Rows are points. Examples show where two turns around zero, p and q, send a point. Where does a point land after both, in the order given? Backwards means that the second turn is done in reverse. Each puzzle has new turns, and all numbers are rounded.
(in the rows, 128 means zero)

Turn p:
[105 133 107] => [106 142 110]
[107 127 118] => [107 135 120]
[137 116 121] => [132 114 120]
[148  93 136] => [136  88 132]
[ 99 129 130] => [101 138 133]
[172 170 156] => [185 151 154]
Turn q:
[158 114 102] => [152 115  96]
[108 135 139] => [111 136 143]
[139 142 119] => [141 141 121]
[ 63 139 147] => [ 69 147 156]
[156 125 132] => [155 118 128]
[145 112 128] => [141 109 122]
Where do these land?
p, then q backwards: [116  87 119] => [112  88 125]
q, then p: [137 147 142] => [147 134 144]
q, then p: [186 151 130] => [189 116 123]
p, then q: [102 110 103] => [ 94 135 108]
q, then p: [122 131 135] => [125 131 137]
q, then p backwards: [105 142 138] => [104 137 141]

Turn p:
[163 133 134 123 158 134] => [159 145 130 118 158 133]
[ 97  94 136 141  75  93] => [110  79 136 147  83  93]
[148 120  97 122 106 120] => [146 128  95 127 106 117]
[136 127 121 147 149 141] => [131 135 119 144 153 136]
[153 143  91 121 143 103] => [140 157  95 112 136 101]
[104 154 165 128 131 157] => [107 140 170 131 129 162]
[ 94 124 151 114 135 149] => [102 111 151 117 132 156]
Turn q:
[128  93 148 154 107 120] => [128  92 148 153 107 135]
[110  92 164 145 120 103] => [115  82 160 146 121 114]
[111 133 123 125 128 102] => [111 125 121 131 128 102]
[133 134 100 100 151 159] => [138 144 100 101 157 149]
[138 131  98 142 126  90] => [134 131  98 155 117  99]
[123 166 108 110 125 179] => [117 175 115  98 135 166]
[143 110 161 117 111 113] => [143 102 152 115 106 116]
[137 164 122 131 156 158] => [138 173 131 124 155 143]
Where do these land?
p, then q backwards: [153 137 122 131  89 161] => [165 128 114 153  98 146]
p, then q: [100 115 140 136 112 137] => [109 104 141 137 124 146]
q, then p: [ 98 138 121 141 113 125] => [ 93 125 132 140 119 129]
p, then q: [147 128 155 123 126  85] => [150 114 146 120 113  86]
q, then p: [163 104 121 146 134  95] => [163 121 112 156 131  97]
q, then p backwards: [138 126 115 142 122 120] => [136 125 118 142 114 131]
q, then p: [ 99 140 136  61 147 144] => [108 124 126  54 141 138]
q, then p: [127 138 115 143 182 158] => [126 162 128 131 181 144]

Turn p:
[105 134 142 160 111 153 133 114] => [111 140 138 164 110 155 125 132]
[106  95 114 130 149 177 151 166] => [116  76 123 125 145 180 135 153]
[157 144 159  94 122 117  97 109] => [149 168 144  89 114 114 111 112]
[145 143 110 145 156 131 151 135] => [127 124 118 137 160 135 159 111]
[143  99 148 160  89 101 126 119] => [159 124 159 165 100 101 124 134]
[147 128 109  93 113 120  86 110] => [144 133 106  94  99 108 105 103]
[125 159  97  95 134 141 167 140] => [105 131  93 100 137 135 173 140]
[113 101 127 140 108 102 107 129] => [136 112 131 147 113 102  98 139]
[ 97 144 138 148 151 138 128 162] => [115 134 120 146 166 153 114 153]
[140 133 134 115 146 100 135  96] => [115 139 146 113 135  96 136 104]
Turn q:
[101 136  89 136 166 158 130 140] => [ 90 113 119 142 161 170 119 129]
[127 100  99 134 113 106 127 123] => [121  89 117 119 111 112 120 131]
[162 131 143 148 137 141 148 135] => [161 138 105 151 141 130 137 132]
[157 117 157 152 102  96 104 165] => [166 137 134 142 110  88  94 162]
[128 101 150  84 123 107 109 107] => [144 121 162  78 122 111 140 125]
[165 146 105 111 119 130 128 117] => [132 142  87 100 122 131 130 128]
[101 166  99 154 164 141 145 111] => [ 85 132 107 155 158 147 125  91]
[112 132 155 121 122 171 116 109] => [139 147 157 129 115 167 137 109]
[100 122 155 112 104 104 144 145] => [116 133 162 135 110  98 151 147]
Where do these land?
q, then p: [ 99 109  73 121 139 159 148 125] => [ 95  76 132 131 113 165 122 144]
q, then p: [119 103 103 135 101 149 126 168] => [155 102 116 145 118 156 114 163]
p, then q: [108 112  98  97  70 136 110 105] => [108 113 123 109  57 118 119 153]
p, then q: [154 154 132 127 152 126 111 135] => [128 145 109 108 155 136 130 107]
q, then p: [113 138 130 140 160 103 121 152] => [120 131 134 137 166 120  96 125]
q, then p: [146 120 138 151 150 116 120  83] => [127 125 146 117 118 106 129  76]
p, then q: [131 138 167 134 155 135 135 139] => [139 157 143 138 160 143 133 125]
q, then p: [133 159 167 150 142 121 121 107] => [123 169 135 140 136 115 132  89]
q, then p backwards: [126  90 122  89  97 133 142 146] => [127 102 131  96  99 140 168 143]
p, then q: [152 155 150 137 115 102 145 120] => [127 161 109 145 138  96 140 119]
